Rows are points. The ring and each string are closed loops that go straight from each point to the next, and from the last back to the first. Before rounding, they use only three directions, however many columns there are. Count how often each string passes through the ring. Passing back the other way cancels.

Ring:
[[5.3,2.4,0.5,-1.7],
[4.5,4.2,-0.1,-2.1],
[2.1,5.7,-0.9,-2.4],
[-2.2,5.1,-1.2,-2.1],
[-4.3,3.3,-0.8,-1.6],
[-5.3,-0.6,0.0,-0.6],
[-4.1,-2.8,0.3,-0.1],
[-1.2,-4.1,0.6,0.1],
[2.1,-3.5,1.0,-0.2],
[4.7,-1.0,1.1,-0.9]]
String:
[[0.8,-5.7,-2.9,0.5],
[5.6,-4.7,-0.7,0.0],
[6.6,0.1,-2.7,-1.1],
[2.2,1.7,-2.0,-1.4],
[0.6,3.1,1.5,-1.8],
[-2.1,4.8,2.7,-2.1],
[-3.4,2.3,3.1,-1.5],
[-1.2,0.6,-0.4,-1.0],
[-1.8,-2.2,-2.6,-0.3]]
Times through: 0
String:
[[0.2,0.1,0.6,-1.0],
[2.3,-3.2,-3.4,-0.1],
[1.6,-6.0,-2.0,0.5],
[-1.5,-5.8,3.0,0.4],
[-2.7,-3.9,5.2,-0.1],
[-1.0,-0.5,2.6,-0.9],
[-0.7,-2.4,3.2,-0.4]]
Times through: 1

Ring:
[[6.3,3.2,-1.5,1.4,0.2,2.9,0.4,0.2,-1.0],
[2.0,5.4,-1.1,1.2,-0.9,3.1,-0.2,0.7,-0.2],
[-5.7,3.1,-2.0,0.1,-2.1,0.8,-0.8,0.9,0.2],
[-7.9,-2.3,-3.1,-0.9,-2.1,-2.0,-0.5,0.5,-0.7],
[-2.2,-6.4,-2.4,-0.7,-0.6,-2.9,0.4,-0.2,-2.0],
[4.6,-4.2,-2.0,0.3,0.5,-0.8,0.9,-0.4,-2.3]]
String:
[[5.0,0.3,3.4,1.3,0.2,1.4,0.8,0.4,-1.4],
[1.5,0.1,0.5,0.7,-0.5,0.7,0.3,0.4,-1.1],
[5.0,2.8,4.6,1.6,-0.1,2.5,0.6,0.7,-1.0],
[7.5,6.9,-1.1,2.0,0.0,4.7,0.2,0.5,-0.4],
[5.7,5.5,-5.6,1.3,-0.1,3.7,-0.1,0.1,-0.6],
[3.6,2.9,-7.1,0.7,-0.3,2.2,-0.1,-0.1,-0.9],
[2.8,0.5,0.0,0.8,-0.3,1.0,0.4,0.3,-1.2],
[7.5,0.5,3.5,1.5,0.6,1.9,1.0,0.3,-1.6],
[9.3,1.0,0.6,1.6,0.9,2.4,1.0,0.0,-1.7]]
Times through: 1

Ring:
[[3.4,3.1,-0.6,1.1,0.4,0.8,-1.6,-1.0,-0.9,2.9,-1.3,-3.3,1.3,-0.3],
[2.4,6.6,0.3,0.1,1.9,2.7,-1.5,0.3,-0.5,0.4,-3.4,-2.5,0.1,1.7],
[0.2,6.0,0.2,-1.9,1.2,3.1,-0.7,-0.8,0.6,-2.0,-3.7,-1.5,-0.5,2.4],
[-1.2,3.6,0.7,-3.0,-0.3,2.7,0.0,-2.8,1.4,-3.0,-2.9,-1.0,-0.4,2.2],
[-1.8,-0.9,1.8,-3.4,-2.7,1.5,0.8,-6.1,1.8,-2.3,-0.9,-0.8,0.6,0.7],
[-1.0,-3.8,1.2,-2.7,-4.0,0.0,0.8,-7.3,1.5,-0.4,0.8,-1.4,1.6,-0.9],
[1.1,-4.0,-1.2,-0.9,-3.6,-1.5,-0.2,-5.7,0.4,2.5,1.8,-2.9,2.1,-2.1],
[2.7,-0.8,-1.6,0.5,-1.7,-0.9,-1.0,-3.2,-0.5,3.5,0.7,-3.4,1.9,-1.6]]
String:
[[1.0,-0.9,-2.0,-1.0,-2.1,-0.6,-0.5,-3.7,0.3,1.6,0.4,-2.8,1.2,-1.0],
[2.7,0.1,3.0,0.5,-1.4,1.2,-0.7,-4.4,-0.3,2.4,-0.5,-2.5,2.2,-0.8],
[4.1,-1.5,0.4,1.7,-1.9,-0.8,-1.3,-3.9,-1.0,5.0,1.0,-3.8,2.8,-2.3],
[3.9,-1.8,-2.8,1.6,-2.0,-2.0,-1.4,-2.9,-1.1,5.4,1.7,-4.3,2.4,-2.7],
[1.2,-1.0,-5.3,-0.8,-1.9,-2.0,-0.9,-2.4,0.0,2.5,1.0,-3.5,1.0,-1.5],
[1.5,0.2,-0.6,-0.5,-1.4,0.2,-0.7,-3.3,0.1,1.6,-0.3,-2.7,1.3,-0.6],
[2.7,0.3,2.8,0.5,-1.3,1.2,-0.8,-4.2,-0.3,2.4,-0.6,-2.6,2.1,-0.7],
[3.2,-2.7,0.1,1.0,-2.6,-1.1,-0.9,-4.7,-0.6,4.4,1.5,-3.5,2.7,-2.4],
[2.7,-2.2,2.3,0.6,-2.6,0.0,-0.6,-5.5,-0.2,3.3,0.7,-2.8,2.7,-1.8],
[1.5,-0.2,2.0,-0.5,-1.8,1.0,-0.4,-4.6,0.3,1.3,-0.5,-2.2,1.7,-0.5],
[0.1,-2.7,-3.0,-1.7,-3.1,-1.5,-0.1,-4.6,0.7,1.3,1.2,-2.7,1.2,-1.4],
[-0.4,-6.4,-3.0,-2.1,-5.1,-2.8,0.4,-6.9,1.1,1.9,3.0,-2.7,2.0,-2.7],
[-0.2,-7.6,1.6,-1.9,-5.8,-1.6,0.9,-9.3,1.3,1.7,2.8,-2.0,2.9,-2.7],
[0.5,-4.7,5.1,-1.3,-4.4,0.7,0.7,-8.8,1.1,1.0,1.0,-1.5,2.8,-1.5],
[0.2,-4.0,4.3,-1.6,-4.0,0.7,0.6,-8.2,1.1,0.6,0.7,-1.4,2.4,-1.2],
[-1.4,-7.4,1.8,-2.9,-5.9,-1.1,1.3,-9.7,1.9,0.2,2.4,-1.4,2.4,-2.1],
[-1.3,-7.8,2.4,-2.8,-6.1,-1.0,1.3,-10.2,1.9,0.4,2.5,-1.3,2.6,-2.2],
[0.7,-3.1,4.9,-1.2,-3.5,1.2,0.5,-7.8,0.9,0.7,0.3,-1.5,2.4,-1.0],
[0.6,-0.1,0.5,-1.4,-1.8,0.7,-0.2,-4.3,0.6,0.4,-0.5,-2.1,1.2,-0.2],
[-0.5,-3.3,-3.2,-2.3,-3.5,-1.6,0.1,-5.1,1.0,0.8,1.4,-2.5,1.1,-1.4],
[-0.1,-5.6,-3.3,-1.9,-4.6,-2.6,0.2,-6.3,0.9,2.0,2.7,-2.8,1.8,-2.5],
[1.0,-7.3,-2.7,-0.8,-5.3,-3.4,0.1,-7.1,0.4,3.8,3.7,-3.3,2.8,-3.6],
[0.5,-3.4,-4.8,-1.4,-3.3,-2.5,-0.3,-4.2,0.4,2.3,2.0,-3.3,1.4,-2.1]]
Times through: 0
